Each row of a before or after table is a point. The points were changed in one or more steps. Then noise was added and the rows were shuffled. The steps act on columns, c1 being the first. Name the steps. A step turns or swaps two columns, mirrors them in a line or flattens them onto one, adds a multiple of one to another, or multiplies or shifts one. Angles are multiples of 10 degrees, from the lower column toward the higher: turns from -170 to 170, lines from 10 to 170 but not 90. Use the fewest steps. Two steps may share a column if one is a turn and the other turns, adds or multiplies; they go together, in the order done. Otherwise the lowest column goes first.

Before (13 x 2):
[[ 17  39]
 [-20 -34]
 [ 17  15]
 [ 60 -14]
 [-55  -1]
 [-38  -8]
 [ 17  -6]
 [-22   8]
 [  5  31]
 [-31   2]
 [ -5 -17]
 [ 40 -32]
 [-28 -21]]
After (13 x 2):
[[ 12 -13]
 [ 18 -34]
 [-26  34]
 [ 12  11]
 [-15 -27]
 [ -4  24]
 [ 43  44]
 [  3 -36]
 [-16 -15]
 [-25  21]
 [-27 -46]
 [-12 -38]
 [ 46  17]]
Steps: turn c1 and c2 by 60 degrees

Before (8 x 4):
[[-15  43  33  16]
 [ 15  36  -1  50]
 [ 32 -20   4  -6]
 [ -6  -9 -11  14]
 [ 18  -7   1  60]
 [  5  -4 -20  34]
 [ 45   0  30  15]
 [ -2  47  30  33]]
After (8 x 4):
[[-14 -35   6   0]
 [ -5 -22 -62  -2]
 [ -4  -5 -35 -19]
 [ 47   9 -30  34]
 [  9 -42 -16  31]
 [ 42  20 -14  34]
 [-12   7 -17 -11]
 [ 38  -9 -45  -3]]
Steps: turn c1 and c2 by -80 degrees; turn c3 and c4 by 90 degrees

Before (8 x 8):
[[  5   1  41  -9   1 -10 -26   8]
 [-41  -6 -16  10  23   1  23  27]
 [ 13  -2  20 -60  22 -24 -14  -7]
 [  0  14   6 -39   9 -23 -33 -18]
 [ -7   0 -17   5  -1  -9  26  24]
 [-25  27  -8  -3  17  -7  26  33]
 [ -9   4   2  -7  -1  24  -1  28]
 [-19   5  20  -6 -12  14  21   5]]
After (8 x 8):
[[ -8 -12 -20   2  -8  16 -16   6]
 [ -2 -10   8 -10  14 -11 -25  23]
 [ -6  -4  -1  -3  -2  22   3  33]
 [-15  -5  25  -2   5  -6 -24  27]
 [  1   9 -17 -11 -40  -2  28   5]
 [ -2  -4   5 -36 -10   7  37 -33]
 [  3   8   9 -54 -28  21  11 -29]
 [-14 -35  18 -19   0  -3 -17  27]]
Steps: multiply c1 by 0.4; turn c2 and c7 by 160 degrees; turn c3 and c5 by -120 degrees; turn c4 and c6 by -40 degrees; turn c4 and c8 by 20 degrees

Before (12 x 12):
[[-12   7   2  -7   6   0 -20   6  -9  -9 -13  -2]
 [ -9  18 -15  -1   0  10 -10   0 -14  -6  11 -18]
 [  3   5  -7  -3 -12   7  -3  11 -15  -4   0  12]
 [ -6  -4  11   4  -5  -5 -12 -14   3 -14  -8   3]
 [ -5   2  14  -5  11  -4  -8  -3  12  -3   9  -1]
 [  5  -4  -2   6  -4  -6  -3   7   1  12  13  -8]
 [  4  11 -13  13  -5  10  -2  10  -6  -3 -15   7]
 [ -1  -2   5  -9 -15  -1   3   8  13   3  -5  -6]
 [ -9   2  10  22   8   2  -5  11  -2 -12  -4   6]
 [-20  -9   8  17  -7  -2  -5 -14   8   9  -6   4]
 [  1 -14 -13  -6 -12   0  -2   3  11   6  15  -5]
 [  4   1   1  12 -20   7 -15  11  14   0  -6   9]]
After (12 x 12):
[[ -4 -11   2 -10  16  -1   3   9   7 -18  -4  -6]
 [ 16  -3  -1   6  -2  -6  -3   7  -2 -14  14  -8]
 [ 12  12  -2  16   7  11  -3  12   5  -3 -15   7]
 [-36  11   1  -8  -1   0 -21   6   0  14 -14  -2]
 [ 12 -11  -2  11  24   7 -15  11  10 -21  -6   9]
 [-27  22  -1   1   4  10 -10   0   4   5  10 -19]
 [  8  13   1  -2  16   7  -4  12  -6  -9   0  12]
 [-17  -6  -1   2  15  -5 -11 -14  -1   5  -8   3]
 [-26   3  -3  19  -2   2  -6  10   1  17  -3   5]
 [  3 -17   1  -4  11   0  -1   3  -4 -17  16  -5]
 [-15  -9   1  -8 -11  -3  -7  -3  10  13   9  -1]
 [-61 -13  -3  14   2  -2  -5 -15  -2 -15  -6   4]]
Steps: multiply c1 by 3; turn c2 and c9 by 50 degrees; flatten c3 and c4 onto the line at 100 degrees; multiply c5 by 1.6; turn c5 and c10 by 140 degrees
